Rows are points. To make a cloud, some directions were put in groups of two or more. Within a group, all points are equally far from the middle, so they leave a hole (a ring in 2 directions, a hollow ball in 3). The other directions are filled evenly. Then the cloud was stretched, turned, moved and blurred a little. Count the holes, and give their numbers of directions, smallest first.

Cloud:
[[ -5  16 -59]
 [ 54  10  30]
 [-25  44  11]
 [-25  -3  37]
 [-35  -3 -42]
 [  6 -44  21]
 [  1  58  -6]
 [-10  32  38]
 [ -8  19 -57]
 [ -3  13 -60]
 [-29  40  12]
 [ 17 -10  49]
 [ 58 -18 -16]
 [ 56  25  20]
 [-29 -15  29]
 [-21  17  39]
 [ 11 -47 -22]
 [-29  45 -10]
 [ 34 -42 -20]
 [ 42  27 -42]
 [ 28  35 -46]]
Holes: 1 (3)

Cloud:
[[ 27  17 -22 -13]
 [ 48 -18  32 -16]
 [ 23  31 -22 -18]
 [ 41 -20  16 -50]
 [ -2 -39 -17 -12]
 [-10   4  49   3]
 [ 50  50   5   6]
 [-12  24  24  11]
 [ 27  19  18 -21]
 [ 27   4 -28  11]
 [-10  36  15 -42]
 [ 38  39   8   7]
 [-25 -22   0  11]
 [ 36 -28  30  18]
 [ 26  36  15   8]
 [  7 -32 -13   6]
 [ 29 -19  23  21]
 [ -5  -3  27  36]
 [-29  39  -9 -37]
 [ -3  29 -32   5]
 [ 34  43  26   0]
 [ 33  -9  18 -50]
 [ -1 -24  60  14]
 [ 46   9   8 -22]
 [ 36   1  45  21]
 [ 39  33  23 -50]
 [-26  22  35 -15]
 [-35  43  23 -22]
 [ 19 -37  -4 -33]
 [-17 -14  20 -27]
 [-35 -15   0 -20]]
Holes: 0

Cloud, 76 rows:
[[ -3  -5   5  36  -1 -13 -35  18]
 [ 21 -23  15  -9 -32   8  24  19]
 [-26   1 -18   9  30  -3  17  -8]
 [  1  24  10 -39   4  12 -18 -10]
 [ 23  37 -15  -1 -26 -24 -15  25]
 [ -4  -4  19 -22   0  24 -12  49]
 [ 33   2   2 -11   2 -40  -1 -12]
 [ 15  -1  33  15  10 -36  20  43]
 [-17  31 -12  -2 -30  12  10   5]
 [ 22 -14   4   9 -37  -4 -20  -5]
 [  1  -9  -8  25 -32  -4 -16  36]
 [  0  10  41  10   8   1 -14  15]
 [ -5  31 -12 -38   3  15 -16  12]
 [-37  24 -18 -16  -1 -14  -7 -15]
 [  7  18 -33 -25 -21 -10  37   7]
 [ 23  33  35 -23 -16  -8   8   9]
 [-30   7 -21  24  -2 -11 -24  40]
 [-25  -7  13  -1 -30 -26  13 -14]
 [  1   1 -15 -15  -2 -60  27  40]
 [  1 -18  16 -16 -35 -13  22 -25]
 [-15 -21 -13 -31   0  17  -1   7]
 [ -5 -12  28  33 -14  -5  25   2]
 [ 10   5 -29 -32 -28 -16   4  -5]
 [ 18  22 -30 -31   4 -26  -9  17]
 [  4  -4 -47   2 -21  -2 -16  16]
 [ 19  12   6 -34 -10 -34  23 -25]
 [ 21  32 -33 -11 -13  -3  -6  -3]
 [ -7   4 -41 -28  20  -8  -6  -5]
 [-12 -22  -2  -8  12  13  -2  48]
 [  3  19  38  14   4 -25 -12  24]
 [  3  16  28 -15 -38 -25 -16   5]
 [ -8  11 -16  -2 -10 -45  13 -32]
 [ -1  36  10  23  13   0  36   1]
 [-27   2  -8  30 -21   1 -24 -18]
 [-12 -20   8  31   0 -24  14   4]
 [-13  31  19 -16  20 -17 -18 -15]
 [-27   8  43 -24  -2 -10 -35  26]
 [  4  25   6   7 -20 -57  10  21]
 [  3  25   6 -41   4   5  36  14]
 [ 18  30 -12  -1  23 -27  20  14]
 [  0  39   1 -18  -1  24  -7  18]
 [-38  -3  22   9   5 -27  -8  43]
 [ 21  40  24  -7   6  -3 -10  21]
 [-10 -15 -42 -14  -5 -31 -22  15]
 [-36  -1  -3 -42   8 -18 -18  10]
 [  0 -11  -4  -6 -51 -27  15  28]
 [ -4  10 -32   0  -4  27 -18  33]
 [-27  -5 -12 -14  29 -31  -8  32]
 [ 15  22  15 -20   7 -29   4 -33]
 [ -7  22 -15 -30 -15  27 -18 -10]
 [-24  21   6 -25  -3 -31  13 -21]
 [  2 -16  -1 -41 -27 -25  -9  16]
 [-47  12  -8   0  -4 -18   2  21]
 [ -5  -8 -14  -1  32 -13 -11  49]
 [ 15  -1  11 -32  -8  23  12   3]
 [ 18  32 -20 -38 -17 -23   4  31]
 [-13  36  -6 -20   6  24 -17 -19]
 [ 10 -22 -23   4  28  13  16   8]
 [ -3 -11 -24   6 -19   9  11  45]
 [  5  28  18   0 -20 -23  -6 -33]
 [-24  18  -9 -14  19  17  14   0]
 [ 44  -3   7   6 -15 -37  15  37]
 [ 17  19  14 -30  25 -18  31  46]
 [  1  -2  20 -29  -4  -5 -32 -37]
 [ 30  31   1  -6  14  -6  10  48]
 [  1  20 -25   4   1  22 -24  45]
 [-17 -11  31 -25  -8  11 -27  23]
 [-13   4 -21 -37  -8 -36 -15  -6]
 [ 38   6  30 -14   3 -14   7  10]
 [-11 -11  11 -27  25  -6  24 -21]
 [ 30  30   1 -10  12   8   9  30]
 [ 18  33   9 -12 -10 -43   9  -9]
 [ -4 -21  -8  27   2 -32 -16  -7]
 [ 13  14 -20  18 -40  -3  12  19]
 [  6  29  -7  12  11  16  -2  38]
 [-13 -11 -23  -7 -24 -36  34  42]]
Holes: 1 (6)

Cloud:
[[ 17 -22 -11 -52 -14  15  19  -2  13]
 [ 11  33 -11   4  10 -53 -20 -39  30]
 [  0   7  27 -24 -35  10 -30   5  24]
 [  9  13   8 -14 -26  20  16  27 -34]
 [ 55  24 -32 -19  17  15  13  -6 -12]
 [ 22  19 -18  -8 -23   4  24   7  29]
 [ -6  12 -31  -6   0  -4 -41   1 -30]
 [ -3  30  19   7 -36 -24  -3   4  25]
 [ 43   6 -17   7  19 -54   6  18   0]
 [ 15 -10 -42 -44   4   3  11   0 -26]
 [  8   3  41  -3 -27   4  17 -11  18]
 [ 11  21 -11  20 -26  23  13 -13 -31]
 [ 20  -3 -11  41   3 -19 -17 -38  -1]
 [  7  18 -15 -36   8  42 -13  20  38]
 [ 30  38 -20   1 -22 -18  53   6   7]
 [ -1  16  50  23  -8  34  16 -17  35]
 [  2 -30 -22 -20 -15 -18  10  25 -10]
 [-15  -8  25 -16 -21  31   1  34  -9]
 [  5  11  36   7  31  -5  -2  19   4]
 [  1 -14 -11   3 -27   6  31 -29  -7]
 [-17   7  15  29   4  22  23  -5  10]
 [-10  14  45  10  32  -7   9  17  38]
 [-25  32   5 -21  -8 -16  21  42 -28]
 [ 25   8  19 -12 -44  13 -13  -5  -5]
 [-44  36 -31  23  11 -21  -8  -9  18]
 [ 29 -37  -2  11 -24 -10   7   4  13]
 [ 24  -4 -15  24  11 -18  18  21   7]
 [-24 -43  -2   4 -28 -27  22  30  -8]
 [ -8 -26   2  -1 -18  29 -16  36 -25]
 [-13 -33 -12   6  15 -11 -12  15 -15]
 [  5 -18  -4 -28  -8 -16 -51  -7  22]
 [-24 -16   2  -2 -32 -26 -28 -16 -11]
 [ 18 -31 -33  32 -49  23  -1  13  25]
 [ 11  46 -37 -14 -31   7  26   2  -2]
 [ 12  18  18   6  14 -36 -12  41  10]
 [  4  38  47  28  28   1  10  38   8]
 [  4  -8 -24  28 -27   9 -25 -29  39]
 [ -7  14  -8  24 -19  16 -27 -16  25]
 [ 10 -23  -9  19   9  16 -58   6  36]
 [ 39   1  32 -33 -21  12 -22   4 -39]
 [ 19  27  -3 -10 -22 -49  11  12  38]
 [  9  54  15 -15 -23 -40  -2   7  -9]
 [-14 -29   9 -39   7 -36  17   0 -10]
 [-29 -21  10  -4 -13 -11 -25 -34  30]
 [ -1  -8  10 -19  -2 -16  -2 -37  24]
 [-26   0  34 -12 -32 -27   2  27  44]
 [  2 -16  47  24  -3   3  32  -5  26]
 [  3  32  -6 -20 -18 -42 -11 -48  34]
 [ 21 -26  31  11  10 -26 -56  25  -1]
 [-13 -35  32   7 -12  -8   1  23  10]
 [  8 -33 -44 -34 -26 -33 -12   0  -7]
 [  1 -30   5 -35 -23 -17  13  25 -23]
 [ 11  23 -12 -13  18  10 -11   6  54]
 [-17 -16 -28  14  16  49  39   1  36]
 [ -8   7  45 -27  11 -24  11  34  10]
 [  3  -1  17   8  12  12 -26 -17  46]
 [ -7  27 -13   7 -16  25  48  -8  43]
 [ 25  -6  -3 -29   0 -13   1  14  34]
 [ 53   5  -2 -29 -13  -2 -23  23  35]
 [ 18 -17  24 -13   1  25  22  21  21]
 [ 33  -2 -29 -52 -45   4  37  -6  -8]
 [ 50  -1  15 -21  -2   7  -9  -1 -22]
 [ -4 -11  -2 -20 -22  17  14  37   0]
 [ 42  28  -9 -32 -12 -33  39  26  10]
 [  7  32 -12 -16  -9 -25  -8  28  -9]
 [-42 -45  16  37   1  26 -22 -18  16]
 [  7  28 -25  11  -3  22 -21  54  18]
 [ -1 -18   0 -23   3   1 -25 -16  58]
 [  3  14  -3 -48   7  27  42   0  50]
 [ -5  -2  20 -23 -17   9 -12  -7  47]
 [ 11   4 -56 -14 -45 -13 -34  -4 -23]
 [ -9  40   0  -3   9  34  -9   4  53]
 [ -9 -23 -34  -2  14  -5 -20   0 -31]
 [ 18 -18   0  18   4  11  19   1 -37]
 [  1 -13 -40  19 -28  -6  -7  -5  23]
 [ 34  22  10 -47   2 -14 -12  34 -13]
 [-19 -38  12 -31   0 -29  14  41   3]
 [ 16  20   4 -46  -5  -2   2  35  36]
 [ 29   7   2  -6 -17   6 -15  20  37]
 [ -6   0   0  -8  13  -7  11  18  14]
 [ 44   9   7  15  -6  17  30  48  24]
 [ -8 -27   9  13   1  -8 -28  -7   6]
 [  5  43  -9  15 -11   0  14 -33  10]
 [-11  -8  10  44 -11 -18 -33 -43   1]
 [ -8  35 -33 -39 -18 -19 -34  22 -26]
 [ 11  26 -18   2 -28   2  48  -5 -18]
 [-31  -5  13 -51  19 -42   2  22 -30]
 [-19 -11  24  16 -14  45 -29 -17  14]
 [ 17  49 -19  12 -40  12   8  -4   5]
 [ 14  31  51 -35 -19 -16  17  34  -5]
 [ 27  -3 -60 -17  -8  31  23  29 -26]]
Holes: 0

Cloud, 87 rows:
[[ 12  27  11 -15   8  15 -18 -55  -9]
 [ -6 -36 -25 -11 -31  27 -40   6  39]
 [ 29  27  22  15 -20 -22  16 -20   7]
 [ 32  -9 -28  19  36   0  12 -24  -4]
 [  8 -10 -29 -22 -11  13 -17  26  10]
 [ -2   6   5  46  -6  20 -16 -35  11]
 [ 55   4 -29 -17  -4  43   2   7  10]
 [ -1  16 -20  16 -49  15  -9  23  30]
 [  3  12  21   2  37  13  -5 -13 -17]
 [ 37 -11   8 -14 -21 -12   9  -7  -4]
 [ 26  19 -40  18  -6  19 -34 -46 -11]
 [-10  34 -15   4 -13 -31 -22 -16  46]
 [  9  28 -31   2  17  57 -24  -9  12]
 [  4   1 -40 -19 -26  -2  -6   7   8]
 [ 12  -5 -39   4 -16  13 -37 -24  -4]
 [ 31   5   4  17  26  42   0 -16  21]
 [ 57  25 -20   6   2  19   3  14  25]
 [ -9 -23   7  19 -10  14 -42  -6  20]
 [ 20   6 -11  40   6  36 -14 -25  29]
 [ 23  -4  -2  19 -24  10 -24 -43 -32]
 [ -4  21  16  13 -48 -14 -13  23  30]
 [  9 -11 -25  -2  36  14 -20  -3   4]
 [ 55  26   7   7   8  -7 -31 -11  15]
 [ 18  -7  -8  -5   7 -25 -55  12 -11]
 [ 27  -7  47 -22  -6   2  -1 -43  41]
 [ -5  23 -25  39 -14   6 -25  -5  53]
 [-13 -30  16  25  -4  31 -23  -6  33]
 [  3  32 -36  -5  12  20 -16 -14  37]
 [ 12  23 -46  -3 -37  13  -8   1  17]
 [ -7 -16 -29 -13 -15  -1 -18  20  60]
 [ 21  31 -11 -33 -11   0  -2   3  11]
 [ 42  -9  10  11   4 -15 -24  -8  -6]
 [ -4 -14  23 -47  14  10  -1  -5  10]
 [ 33  32 -58 -16   6  23  18 -16 -20]
 [ 12  -9 -47 -26  12  12  18 -24  14]
 [ 23 -29 -12 -13  21  -8 -21  30  41]
 [ -1  -8  35 -20 -27 -29   2 -25  14]
 [  8 -17 -19  12  18 -26 -36 -30   9]
 [  9 -17   1  -4 -28  29 -17 -32   9]
 [-20 -19 -46 -25   6  25   1  -7   8]
 [ -7 -12   4 -38 -11 -21 -17  23  28]
 [ 34   1 -22  -3  16 -21   1  12  -9]
 [  4  20  14  21  21   3  -2 -20 -10]
 [ 17  26 -19   6  45  -8 -11 -10  21]
 [-21  11  10 -27 -22 -11 -42 -26  23]
 [ 23 -28 -28 -12 -40  18   8 -17  35]
 [-14  24   8 -13 -18  53 -23  12  21]
 [ -2  -7   5   3  19  -9 -27  15  22]
 [ 22  -4 -13 -19  -3 -29 -17 -21  18]
 [  3  13 -10  27 -44 -10  -3   2 -33]
 [-19 -11 -16 -41  -4 -26  -4  24  10]
 [-26 -13 -39  11  15  11 -16 -13   7]
 [ 27 -17 -28 -34   7  31   7  -5  -1]
 [ 30  -1 -12 -14   0  28  23 -35 -13]
 [ 16  -5 -34   7 -31 -22  -1 -21 -12]
 [ 17  -2  11  -8   3 -10 -48 -23  35]
 [ 15   7   4  10  -9   6 -35  20  20]
 [-39 -26  -2 -29  -9 -11 -24 -34   4]
 [-11 -11  -4 -14  21  -7 -32  37  -3]
 [ 27  11  31 -24  20   1  14 -38   9]
 [ 30  -2 -12  25  -4  34 -16  -7  33]
 [-16   3  22  33 -11 -25 -22  13  13]
 [  8  19 -38 -22  -6  30  10 -16 -22]
 [ -3  23   9  27   3  10 -14   7  28]
 [ -1 -25 -26  18   8  25  -6  22  18]
 [  9  10   7  46 -11  -7 -18 -13  10]
 [  4   2  17 -10  -9 -19 -45   8   6]
 [ -1 -26  14  -5  -5  13   8 -23  10]
 [ 17  -6  -4   3 -12   2  21   8  -1]
 [ 24   2  -6   5  10  22  14  10   6]
 [-12 -31 -32 -22   1  10 -25   6  -1]
 [-10 -22   0  17 -15  21   9  29   9]
 [ -1  31  11  -5  15 -13  17  20  -7]
 [ -4 -11  -3 -33 -26  35 -30  17  36]
 [ 45  -8 -21 -10  -3 -14 -32   9   5]
 [ 26 -26  -9 -21  20 -22   1   4  37]
 [-11 -19 -23 -14  -5  35 -41  19  30]
 [ 36  -1  12   5  19  -7   6   3  27]
 [-20  -1  25 -17 -17 -33 -15 -17  23]
 [  2  19  -8 -35   9   6 -26   5  46]
 [ 20 -11  21 -16  30 -13  13 -32  24]
 [-17  30 -34  -2   4  12 -10 -24  -8]
 [ 34  20  21 -10  -7 -26 -30  -8 -22]
 [-21 -19  16  14  -9 -10 -45 -12   2]
 [ 37  -9 -21  -4  20 -35  20 -12   4]
 [ -3  12 -15  17 -23  14 -55  -2   0]
 [ -6  25 -28  -5   0  15   7   9  16]]
Holes: 0
